Each row of a before or after table is a point. The points were changed in one or more steps. Then noise was added and the rows were shuffled. The steps act on columns, c1 being the first. Name the steps. A step turns or swaps two columns, mirrors them in a line or flattens them onto one, adds a multiple of one to another, or multiplies or shifts one. Angles are multiples of 10 degrees, from the lower column toward the higher: turns from -170 to 170, lines from 10 to 170 but not 90. Use the fewest steps. Two steps may share a column if one is a turn and the other turns, adds or multiplies; they go together, in the order done. Otherwise the lowest column goes first.
In the rows, 128 means zero.

Before (12 x 3):
[[106 134 154]
 [143 106  84]
 [ 82 101 187]
 [127  92 174]
 [113  83 190]
 [143 115 157]
 [184 146  70]
 [169 131 112]
 [120 134  80]
 [174  93 113]
 [ 85  38 170]
 [155 127  88]]
After (12 x 3):
[[115 140 125]
 [105  85 129]
 [188  93 133]
 [128  96 130]
 [ 70 102 126]
 [ 96 137 132]
 [185 133 127]
 [146 118 129]
 [203 148 130]
 [160 121 133]
 [150 110 126]
 [ 73  38 129]]
Steps: multiply c1 by 1.3; multiply c3 by 0

Before:
[[ 98  60  96 160  93 129  66 106]
 [166 184 136 162 100 169 125 125]
 [193 119 177 122 189 154 153 104]
 [130 141 102 137  68 105  60 121]
 [102  63 149  91 190  80  86 141]
 [ 89 106 153 192  68 120 104 141]
 [110  73 127 136 120 118  52 143]
 [131  98 130 162  93 105  42  90]
 [116 142 116 188  94 107 130 117]
 [146 167 121 155 144 140 118 131]
 [124 108 116 163 126 113  89 144]
 [ 97 107 135 100 159 127  69  99]
 [105  78 153 135 208 112  59 120]]
After, 13 rows:
[[142  38 129 134 132 115 155 150]
 [142 133 117 186 132 102 120 118]
 [134  43 150 136 201 166 150 119]
 [129  67 134 101 153 149 122  98]
 [153  87 118 165 143 124 137 142]
 [196 147 136 163  83 149  70 125]
 [131  69 147  91 197 125 176 138]
 [162  66  99 135  97  76  91 123]
 [225 150 179 124 160 187 148 107]
 [181 137 121 152 142 153  83 133]
 [116  97 156 192 105 101 141 144]
 [165  36 132 164 121  98 129  95]
 [131  52  92 161 107 110 170 108]]
Steps: shift c1 by 30; turn c2 and c7 by -70 degrees; add 0.3 times c4 to c5; turn c5 and c6 by 40 degrees

Before (12 x 12):
[[132 150  89 159 164 152 151 119 127 151 113 155]
 [141  72 140 155  98  68 163 128 153 159 199 156]
 [124 144 119 104 115 151 112 149 111 127 191 211]
 [101 164 101  77 145 144 137 241 202 133 131  63]
 [131  98 153 164 130 126 249 114 111 111 149 153]
 [141 143 114 130 122  71 115 116 165  88 128 198]
 [134 144 147 140  99 151 176 235 129 156 122 197]
 [172  14 128 125 131  36 114 141 123  83 126 156]
 [166 147 136 116 103 158 128 138 121 111  94 108]
 [132 154 165 103 165 149 120 130 133 131 102 134]
 [117 160 133 173 144 126 126 144 114 109 117 117]
 [ 92  72 137 132  80 135 139 165 145 142 142 158]]
After (12 x 12):
[[133 144 153 156 153 129 234 117 109 108 150 194]
 [103 131  99  64  93 141 158 243 196 135 126  72]
 [139 118 120 114 111  76  89 111 160  87 126 190]
 [132  99 146 126 120 150 144 230 133 158 121 206]
 [164  99 135 106 119 156 133 143 123 115  96 111]
 [132 153  95 146  93 154 139 118 127 155 111 163]
 [ 96 105 134 120 194 134 126 166 148 142 139 165]
 [118 134 135 160  96 124 125 145 109 106 121 117]
 [143 115 145 141 192  70 151 132 157 162 198 163]
 [135 158 169  93  95 150 112 128 134 130  95 131]
 [123 110 117  99 118 153  87 149 110 124 190 200]
 [167 165 128 112 237  34 100 146 122  85 130 151]]
Steps: turn c2 and c5 by -110 degrees; shift c4 by -10; turn c7 and c12 by 20 degrees

Before:
[[110 135 131 150 154 135 184 124 106 163 129  60 138 118 113 121 134 144
  131 103]
 [103 154 161 122 124  92 115 134 131 167 115 139 223 130 126 124 122 135
  148 203]
 [108 150 133 108  42  89 119 142 142 122 110 133 114 147 131 119 122  61
  130 115]
 [106 146 164 164 126  96 119  93 105 163  89 131 172  85 220 143 134 156
  168  99]
 [107 144 154 175 136 128 102 138 108 130  90 127 107  73 118  72 124 168
  198 137]
 [130 144 110 140 134 112  93 121 120 129 133 105 128 146 128 118 147 172
  182 116]
 [198  86 151 114 132 108  96  95  92 126 176 114 115  94 120 130 186 162
  197 126]
 [103 150 161 175 112 101  93 127 136 162  98 135 133 145 150 139 119  97
  138 139]
 [178 153 156 160 141 122 110 141 143 126 117 138 167 103 110 113 116 154
  148 111]
 [122  97 118 164 151  95 118 133 113 124  86 139 122 141 136 122 121 167
  132 126]
 [117 147 100 171 146  94 110 148 139 137 197 127 126  59 173 131 112 121
  170 145]
 [105 145 152 163 134 113 114 159  69 133 119 121 120 127 112 108 127 170
  155  95]
 [111  55 136 167 153  93 124 155 151 141  90 127 230 137 130  87 130   7
  147 120]]
After (13 x 20):
[[134 144 112 142 138 112  64 122 146 131 131 153 145 119 133 116 128 172
  184 123]
 [102 133 127 150 161 135 150 125 141 164 127 192 134 136 155 119 137 142
  132 109]
 [125 153 134 109  68  92  89 140 126 120 111 125 119  97 123 119 112  62
  131 161]
 [165  86 149 114 131 108  66  98 142 125 176 139 184 203 139 126 114 162
  197 126]
 [163 151 156 162 147 124  83 142 102 126 117 113 115 168 142 113 167 152
  149 117]
 [109 156 161 124  95  90  82 132 125 163 116 117 123 115 128 121 226 133
  146 149]
 [125  54 135 166 150  93  96 152 112 144  89 128 133 103 129  85 233   8
  149 116]
 [114 153 162 172 111 100  60 129 132 159  99 123 118 100 106 139 133  96
  138 135]
 [ 92 150  99 171 134  93  78 149  82 138 199 138 111 168  81 131 128 121
  171 125]
 [ 93 145 151 157 147 114  82 158 177 133 118 130 127 142 143 105 121 169
  160 118]
 [ 82 143 155 173 131 125  70 138 120 130  91 129 123 169 138  74 103 171
  198 127]
 [124  97 119 165 146  96  87 132 144 121  86 116 119 122 116 119 126 165
  131 117]
 [ 87 144 162 162 139  96  89  91 124 161  91 141 133 160  37 140 172 157
  164 125]]
Steps: turn c9 and c14 by -150 degrees; turn c1 and c14 by 30 degrees; flatten c5 and c20 onto the line at 150 degrees; shift c7 by -30; turn c12 and c15 by -170 degrees; swap c13 and c17

Before (10 x 48):
[[220  93 129 179  85  85 161 178 161 150 137 122 119 150 150  64 190  78
   90 103 206 177 173 155 139 145 118  61 124 123 108 123 108 163  79 130
   91 162  91 140 138 153 205 129 168  74  86 104]
 [145 117  96 157 128 121 104  87 125 143 159 174 119 144  72 121  59 185
  193 140 120 102 105  88 113 114 150 201 120  93  96 111 145 124 130 154
  109 187 134 112 107 108  94 144 138 154 169 163]
 [155 137  79 129 100 159  82  96 123 172 145 135 165 145 104 148  62 152
  203 119  94 121 143 109 118 160 157 148 143 115 133  97 113 158 172 169
   77 173 187 113 128 111  56 133 125 166 138 109]
 [205 130 146 161  73 128 132 158 153 184 145 128 141 173 160 123 189  98
  107 115 185 115 134 139 153 131 127  97 120 127  92 124 118 171 123 126
  112 114  71 165  92 226 148 105 196  60  73 108]
 [201 137 140 164  96  68 112 241 114 162 179 131  98 110 135  83 170  68
   66 102 204 138 146 143 151 147 140  89 121 127 117 148  99 145  83 163
   90  96 108 152  80 164 159 145 192  69 102 110]
 [216 149 133 159 124 105  97 228 150 166 137 150  88 187 144  85 163 118
   81  48 167 178 115 110 157 149  83  88 112 108  61 146  65 171 104 144
   85 137  82  99  96 176 176 142 169  51  78 130]
 [154 112 112 146 128 184 104  99 122  92 174 147 126 148  96 162  57 180
  210 122 106 140 162 142 129 152 150 178 158 153 116 109 123 111 144 162
  122 156 156 100  83 134 117 124 132 117 161 113]
 [146 127 135 149 139 156  86 104 145 145 185 163 118 181  55 146  93 168
  177  93 115 127 172 114 139 102 137 174 146 136 155 112  99 133 112 165
   95 158 172 155 139 140  81 129 117 169 135 176]
 [190 152 130 131 155 152  87 116 144 173 150 126 142 132  59 128  58 145
  199 110 126 102 171  83 114 118 155 176 171 127 120 101  93 101 146 121
   79 180 158 132 120 138 106 170 108  93 190 170]
 [177 194 115 149 136 171 133  98 159 154 133 106 118 185 104 109 100 170
   88 137  90 140 143 139 156 115 121 170 106 187 137 174 132  96 173 119
   69  79  79 125 151  77 129 119 172 125 159 156]]
After:
[[155 136  79 129 100 160  83  95 125 172 144 133 165 145 104 148  67 151
  203 119  94 103 143 144 116 159 110 147 144 143 143  97 113 158 173  68
   78 121 187 114 130 139  56 132 124 168 140 110]
 [191 152 129 131 156 151  87 114 144 172 149 127 142 132  60 129  53 145
  198 111 125 112 172 172 114 120  94 177 173 137 120 103  92 100 145 100
   79  83 157 132 119 118 105 171 110  94 190 170]
 [154 112 112 145 128 184 105 100 122  92 175 148 126 148  96 162  51 181
  209 122 106 103 161 118 128 154 130 178 160 102 127 109 123 110 145  84
  123 128 155  99  84 114 116 126 133 116 161 111]
 [220  93 129 179  85  85 161 177 161 149 136 124 119 149 151  66 176  79
   91 103 206 121 174  99 140 145 177  61 124 129 112 122 109 161  78 104
   92 104  90 140 138 100 204 130 169  72  84 105]
 [202 139 142 165  96  67 112 243 113 163 179 132  97 111 136  81 159  67
   65 102 203 114 147 115 152 146 133  89 121 125  97 148  98 144  82 121
   91 176 107 151  80 105 159 145 193  70 103 110]
 [204 131 146 161  74 128 131 159 153 183 145 128 141 172 159 124 155  97
  108 116 185 134 133 116 154 131 116  96 119 125  49 124 117 170 124 139
  112 138  71 167  91  61 148 106 196  59  75 108]
 [175 195 114 149 136 170 133  98 159 154 133 106 118 184 105 110 111 171
   87 137  90 132 143 128 157 114 142 170 105  69 173 174 131  96 172 167
   69 161  79 124 150 155 130 118 172 124 157 156]
 [146 126 135 147 139 156  86 105 144 144 184 163 120 181  54 145 103 165
  178  93 114 119 171 144 141 102 124 172 147 123 111 112  99 135 112  80
   95 127 171 155 140 151  81 129 117 167 134 177]
 [217 150 134 158 125 106  97 228 149 167 136 150  88 187 144  87 123 117
   81  46 167 154 115 142 157 150 190  88 112 151 107 147  65 170 105 110
   86 133  82  99  98  49 177 142 168  52  77 130]
 [146 117  96 158 128 123 104  86 125 143 159 174 119 144  73 121  46 186
  194 140 119 116 106 160 114 114  96 201 119 169 158 112 146 124 130  71
  109  99 134 113 106 105  93 145 137 155 169 162]]
Steps: turn c31 and c42 by 110 degrees; add 0.5 times c42 to c17; turn c22 and c27 by 110 degrees; turn c24 and c30 by -170 degrees; turn c36 and c38 by 140 degrees

Before, 10 rows:
[[148 115 159 102 134 143 121 201 138  83 139 135 135  82 103 119 178 118
  136 151  96  97  68  51  69 157 141 102 192 105 166 148 105  62 161  77
   99 161 124 153 156 172 126 173 164 162 153 158 100 160 170  94 151  81
  115 167 173 134 155 153 103 158 202  82]
 [161  87  64 154 119 163 166 155  83 111 160 109 159 161 135 150  77 132
   93 179 101 136 152  93 122 179 185 140 137 176 165 189 169 157  96  80
  160 130 100 124 101  92  64 117 154 103 105  80 151 143  97 172  68 138
   87 159 107 102 111  67  97 142 156 115]
 [ 87 130 123 109 119 164  81 151 111 124 108 146 160 115 141 108 186 187
  114  75 185 144  59 107 136 101 135 133 131  87  97 139  93 118 107 111
  167 103  84 155  99 157 112 162 170 141 157 108 157 102  94 129 123 120
   90  90 182 143 171 124 141 112 118 159]
 [ 80 134 170 134 125 142 154 172 148  64  85 130 176 142 144 152  90 176
  141 119  92 166 103 142 136  98 107 137 114 129 130  72 177  99 130 131
   82 140 112 158 136 127 114 158 122  59  95  92 144  96 160  83 135 127
  168 132 167 137  92 158  82 114 118  66]
 [185 118  91 151  93 121 167 213 185  74 177 105 174 131 103  70 137 151
  124  79  89 117 116 124  71 195 176 131 121 144 121 181 110 152  96  73
  190 146  83 120 186  60 167 164 114 115 144 138 102 133 147  59 149 109
  104 162 176  99  94 165 123  93 194 139]
 [105 159  82 137 132  59  93 158  93 105 127 129 127 109 119  79 114  82
  168  66 192 115 154 162 152 124 135 147 176 139 150 160 141 122 114 189
   93 154 112 140 135 136 161 109 125 159 129 118 150  82 203 165 122 115
   90 124 112  55  71  63 138 100 122 155]
 [ 89  85 153 132 180  97 160 108  81  85 111  91  97  70 154 160 128 106
   55 138 106  68  66 132 126 115  99  75 164 179 159 132 134 142 130 176
  140 135  85 118 123 116  75 109 176  72  73  91 196  66 150 109  95 140
  153 154  88 147 172  76 119 135 116  69]
 [186 111  70 162 181  59 149 143 158 122 133  83 106 116 176 132 112 148
   90 103 158  81 116 160  92 210 174  97  90  76 103 165 135 156 140 102
   92 196 109 159 111 109 129 104 105 135 138 148 120  90 100 103 143 118
  135 141 170 106 103 164 165 175 180 148]
 [ 92 123 156 144 117 169  74 204 181 146 157 154  67  71 118 105 183 145
   71 131 176  66  98 111 158 139  96 137 108 104 142 137 167 162 156 172
  110 124  68 168  97  77 153 107 124 119 120  57 199 130  94 175  93 149
  103  57 148  87 164 131 161 130 131 138]
 [181 171  71 107  84 161  72 145 193  86 163 115  94 134  75 164 183 132
  123  77 110 164 152 122  42 183  81  97 144 138 111 162 140 102 139 164
  160 189  86  98 193 105  69 145 190 176 111  47 191 116 201 162 135 122
  193 162  85 110 138 126 115 114 141 118]]
After, 10 rows:
[[189 113  69 159 183  64 141 147 153 123 133  81 107 114 180 131 111 147
  108 103 157  79 120 163  94 214 177  97  91  77 107 164 135 151 141 126
   91 198 108 159 109 104 130 105  88 131 135 148 126  88  84  99 146 113
  139 144 174 133 103 165 168 177 179 147]
 [150 113 156 106 133 150 119 197 143  83 146 135 136  82 102 127 184 119
  166 156  97 100  70  53  74 166 143 104 193 106 173 144 102  60 166  45
  100 159 125 153 160 175 121 173 133 165 157 158 119 160  92  94 148  87
  115 161 172 129 152 157 100 161 198  86]
 [ 95  90 151 130 180  93 160 107  87  79 116  91  94  70 154 159 127 103
  176 138 104  68  66 129 124 121 100  76 166 181 159 130 134 146 130 127
  141 132  87 115 121 124  74 106  53  74  73  89 127  63 164 107  94 137
  158 153  91 131 167  79 119 138 117  68]
 [179 171  75 110  82 165  73 144 196  73 164 118  94 136  77 167 179 134
  191  78 105 158 154 120  42 181  83  97 141 135 113 161 138 103 135  81
  158 189  86 102 185 108  65 145 121 179 110  48 128 112 186 159 131 125
  195 160  84 131 140 127 112 115 138 116]
 [ 78 129 166 134 125 142 154 178 146  64  81 131 175 139 148 149  87 174
  119 121  93 167 101 145 131  94 111 133 107 128 137  71 178 103 135 109
   83 149 112 159 138 125 113 157 149  60  95  93 129  95 144  87 138 124
  166 133 169 128  85 161  81 110 114  66]
 [161  87  61 154 121 163 168 155  80 114 165 108 158 162 137 150  76 134
  146 187 101 134 155  93 125 177 189 137 141 176 168 189 167 158 101 107
  162 128  96 124 104  91  67 113  90 107 106  75 124 145  54 176  73 135
   91 159 106 127 114  68  98 141 155 117]
 [ 95 120 148 143 114 169  74 206 181 148 158 159  73  68 123 105 190 148
  115 133 174  63  95 113 159 138  95 134 110 105 142 141 164 161 156 214
  106 119  67 172  96  73 153 103  73 118 118  59 124 135 184 174  98 151
  101  54 152 125 164 132 157 130 132 142]
 [105 159  85 137 134  55  89 156  90 107 133 132 128 106 122  77 114  80
  128  62 190 119 150 158 148 121 132 147 182 137 151 161 146 125 111 114
   95 152 109 142 130 134 159 108 167 158 124 117 127  77 224 165 124 119
   81 120 116 127  69  62 135  99 121 158]
 [ 86 130 124 109 116 160  79 148 111 122 103 150 159 119 134 113 187 188
  176  75 188 144  59 107 132  98 139 135 137  90  93 136  95 118 106 156
  164 101  86 156 101 158 110 160 111 142 160 112 131 100 112 129 119 122
   93  87 183 124 169 123 139 118 116 162]
 [185 120  91 153  91 121 160 212 184  70 178 111 170 131 101  68 132 150
  117  77  86 114 118 125  72 194 173 128 119 146 120 180 116 153  93  63
  191 152  86 122 183  66 174 166 122 116 143 133 131 131  80  58 146 113
  103 162 178 132  97 172 122  96 193 141]]
Steps: swap c19 and c45; add -0.7 times c56 to c36; turn c36 and c51 by 50 degrees; multiply c49 by 0; multiply c58 by 0

Before (8 x 64):
[[228 130 235  88 131  99  84 167 140 116 129  66 145 150 112 126 141 117
  116  59  86 107 227 160  74 203 127  79 153 124 125 147 162 188 125  79
  153 127 125 111 116  97 117 157 149  87 130 191 110 132 239 115  56 102
  108  93 174 114 194 108 154 135 145 129]
 [149 120  86 137 163 161 125  87 120 146 112 116 113 129 105 114 138 128
  141 147 164 104  99 146 161  96 134 133 112 139 133 141 147 105 102 163
   83 120  89 129 144 130 155 121 135 154 170 117 169 128  86 150 161 121
  147 157  94 104  95 156  75 144 110 122]
 [163 167  83 138 151 125 147 119 111 164 123  91 112 162  84 138  75 131
  131 151 171 151  92 133 162 117 143 143  82 166 135 138 170 109  95 141
   82 124 131 130 136 124 125 165 152 128 158 128 157 138  71 123 139 143
  109 125 134 142 108 167 101 166 155 124]
 [190 148 117 164 177 103 135 112 113 131 128 121 116 151 123 112  86 130
  111 139 179 101 101 139 145 104 126 155 112 141 124 130 173 159 106 159
   89 119 114 162  94 161 167 129  91 143 155 102 106 118  60 139 159 119
  138 175 186 133 133 180 131 133 179 137]
 [150 117 114 122 162 114 169 151 108 158 121 106 105 129  98 165 111  98
  158 133 151 123  85 138 139 117  76 129 126 101 116 151 120 147 110 158
   80 149 132 156 152 151 146 153 138 168 151 115 150 142 101 156 155 120
  134 144 137 157 102 165 118 168 118 140]
 [186 126 202  56  69 176  94 179 174 164  53 106 145  76 196  81  91 249
  113  37 118 168 110  97 139 143 118  90  78  87  64 169 114 207 113 119
  167 132 165 165 186 146  82 102  80  89 142 156 125 113 146 197  55 111
  105 104 161 113 173 132 144 108  85 123]
 [194 157 177  98 127 119  99 200 131 126 114  79 130 115 145 139 134 111
  157  53 128 139 180 144 122 190 134  87 156  92 110 187 209 165 152 132
  141  96 136  75 100 113  55 143  95 120  90 199 150 141 175 140  96 127
  134  56 154 105 168 117 152 148 151 133]
 [181 149  97 101 139 129 140 115  86 121 139 137 104 163 127 153  90 128
  142 162 136 125  94 125 169 103 121 139  84 114 174 140 131 130 101 140
  117 137 108 121 156 167 130 114 140 146 191 122 152 115  79 129 178 136
  118 148 168 119  96 212 136 171 149  91]]
After:
[[190 127 205 180  63 178  93 185 181 163  53 110 142  77 180  77  86 246
  115  36 116 168 105  97 145 141 149  85  80  91  65 167  74 206  78 118
  160 134 168 165 187 145  82  99  83  91 146  88 122 116 146 198  55 109
  123 101 163 112 164 137 144 104  83 115]
 [194 153 177 192 128 117  92 204 130 128 115  80 133 107 151 136 137 111
  152  52 128 147 180 142 119 192 178  87 156  94 110 185 189 168 148 131
  140 119 138  77  98 113  56 143 100 117  88  83 148 145 179 142 100 126
  102  54 156 102 167 116 154 152 148 133]
 [227 135 230 174 134  96  87 169 139 108 123  60 135 150 111 123 139 116
  121  53  91 109 224 164  74 202 143  77 155 121 131 150 133 191 134  76
  155 117 126 115 111  94 114 157 143  88 133  72 114 133 240 116  61 103
  112  97 179 114 194 103 150 133 143 130]
 [191 152 118 124 177 102 136 115 107 136 130 122 108 147 111 111  90 133
  113 144 177 108 100 139 145 108 129 152 113 141 122 130 184 150 114 159
   94 109 115 159  97 157 166 128  92 139 153 158 109 117  59 134 155 115
  137 174 185 137 129 177 131 138 179 138]
 [148 124  86 136 160 167 129  88 119 143 110 113 117 135 100 117 143 125
  144 148 160 102  95 145 156  97 143 133 113 139 136 142 151  99 119 162
   82 125  93 130 144 133 162 128 131 159 163 147 172 133  89 147 162 124
  134 165  95 107  95 155  74 145 113 118]
 [160 171  88 136 150 121 146 122 115 159 126  88 114 159  77 134  71 128
  132 154 173 154  93 134 157 119 152 144  88 167 131 135 167 106 120 141
   85 112 126 139 140 126 121 161 153 133 154 106 154 130  71 130 135 135
  130 124 135 140 108 165 107 160 155 127]
 [179 146  99 150 143 131 141 120  77 124 138 135 103 161 121 160  88 132
  143 166 139 129  94 121 170  98 127 136  85 114 174 138 116 137 106 145
  112 120 102 116 159 165 128 107 138 145 193 126 149 115  79 122 179 137
  131 145 163 122  94 207 133 174 148  92]
 [147 120 113 123 159 114 170 151 107 156 120 105 105 129  92 160 110  92
  156 131 145 125  85 131 139 116  95 131 122 104 117 153 108 145 126 160
   82 118 134 152 153 152 148 154 141 170 153 139 154 141  99 157 160 118
  130 141 140 161  95 162 115 170 114 134]]
Steps: turn c33 and c38 by -150 degrees; turn c4 and c33 by 150 degrees; turn c15 and c35 by -30 degrees; add 0.7 times c32 to c27; turn c48 and c55 by -130 degrees; multiply c55 by 0.4

Before (8 x 64):
[[162 127 147 104 136  82 145  93 127  93 114 119 137 120 159 124 109 118
  141 115 174 106  89 124 125 106 115 167 162 101 157 132 163 116 137 117
  104  95 144 117 108 166 134 128 127  81 133  89 141 120 163  87  88 158
  131 116 147 117 165 107 101  98  84 134]
 [124  91 151  90 114 139 173 145 124 116 172 136 110 146 120 114 153 115
  114 145 136 125 103 127 116 156 111 166 100 139  93 103 132 128 127 125
  146 106 129 158 147 128 137 117 140 146 104 102 130 114 158 109  92 154
  124 128 127  76 159 140 140 120  73  96]
 [142 151 133 143  95 120 175 111 143  85 161 124 130 158 127 134 102 127
  165 159 127 132 121 116 100 142 114 129 124 125  94 110 154  90 140 139
  130 117 156 145 153 131 127 150 176 116 150 105 153 102 134 116 111 131
  130  83 150 110 117 142  93 108 138 163]
 [111 123 130 112 113 102 133 154 151 102 137  73 109 142 161 157 156 126
  153 115 114 152 148 151 130 133 162 108 118  97 165 146 100 156 112 140
  125 120 166  93 136 159 132 137 131  96 136 116  79 112 138 139 140 111
  121  94 146  83 113 140 101 131 134 131]
 [150 134 157 147 123 142 120 131 154 150 149 140 127 152 161 158 137 167
  164 105  98 146 137 134 138 150 166 114 150 123  94 104 172 107  94 167
   92 125 146 131 142 135 112 127 172 100 127 117 140 103 114 107 143 135
  180  88 140  99 153 148 135 104 138 130]
 [155  80 140 150 110  99 123 161 135 131 143 118  87 152 155 160 155 109
  141 125 171 124 129  94 161 105 152 139  94 119 140  87 124 133  77 106
  163 143 142 133 106 152  78 126 168 132 115  91 147 153 110 140 155 120
  136 131 115 127 109 152 157 146  98  96]
 [161 109 152  93 142 126 160 117 135 130 158  91 134 144 122 150  97 122
  121 168 149 166  94 118  96 168 158 149 133 117 165 137 112 116  88 143
  166 138 139 141 143 132 117 123 172 112 139 101  93 124 169 136 105 121
  126 119  97  98 141 157 118 163 118 141]
 [175 138 133 137 122 145 123  97 110 139 134  70 133 106  92 112 149 158
  103 116 124 152 123 111 103 106 160 156 140 151  96 142 168 135 125 131
   98 103 132 108 142 142 106 187 153 122 115 123  96 128 110  90 104 164
  133 140  84 147 127 124  99 152  88 153]]
After:
[[140 151 135 143  89 122 130 110 141  86 157 107 132 155 129 134  81 129
  167 159 129 125 121 118 101 140 115 131 126 127  93 106 152 105 139 142
  127 120 161 148 151 134 136 154 175 118 149 106 151  99  80 119  80 133
  127  85 148 106 117 139  91 109 139 162]
 [151 134 157 145 116 147 143 133 152 152 151 119 128 151 160 157 131 164
  168 105 101 148 135 131 143 152 165 120 150 123  96 100 176 109  92 163
   92 128 146 131 137 138 115 128 172  99 131 118 134 102 140 109 173 136
  179  88 135 100 151 146 132 108 135 128]
 [153  74 137 154 113  99 141 158 134 132 146 129  85 153 151 158 120 107
  142 128 171 122 127  97 165 106 152 136  96 120 140  82 125 138  77 104
  169 140 141 134 107 156  74 121 165 134 113  93 150 153 139 137 203 119
  135 131 116 127 108 155 158 143  97  97]
 [175 137 129 138 126 143 149 100 109 143 133 117 134 107  93 112 139 158
  104 117 121 152 118 114 104 100 162 153 136 148  98 142 170 146 130 130
  101  99 136 109 144 144  98 186 159 123 113 126  99 132 134  94  57 165
  133 141  85 146 126 126 103 154  92 159]
 [108 119 132 113 115 102 116 157 151 102 138 131 111 143 163 162 180 124
  153 117 111 155 155 151 127 130 163 105 118  98 169 150  99 168 110 142
  126 119 167  95 132 158 115 139 136  94 137 112  82 113 122 137 163 116
  124  93 148  82 108 141 102 131 138 129]
 [161 126 147 102 131  83 101  93 121  92 115 119 135 120 155 125 100 119
  141 116 172 104  86 125 127 107 113 163 159 100 156 134 158 128 141 116
  104  93 141 117 108 168 142 129 129  77 132  90 147 119 108  86   8 160
  130 111 148 118 165 104 104  96  80 132]
 [125  94 151  87 115 141 107 144 126 118 167 129 109 149 120 117 177 113
  112 144 132 123 104 126 111 151 110 162 101 142  88 101 131 125 128 129
  143 103 131 160 144 130 121 115 138 151 102 105 132 115  79 108  25 156
  126 125 126  76 158 138 146 118  74  96]
 [163 109 157  91 141 121  92 116 136 131 158 108 136 148 118 150  65 121
  121 173 148 169  90 117  93 167 154 147 133 120 168 133 111 131  87 142
  167 141 141 141 141 130 131 125 174 113 134  99  97 125  89 136  59 118
  125 119  99  96 143 161 121 162 113 140]]
Steps: mirror c7 and c51 in the line at 140 degrees; multiply c12 by 0.4; turn c12 and c34 by -40 degrees; turn c17 and c43 by -30 degrees; multiply c17 by 2; multiply c53 by 3
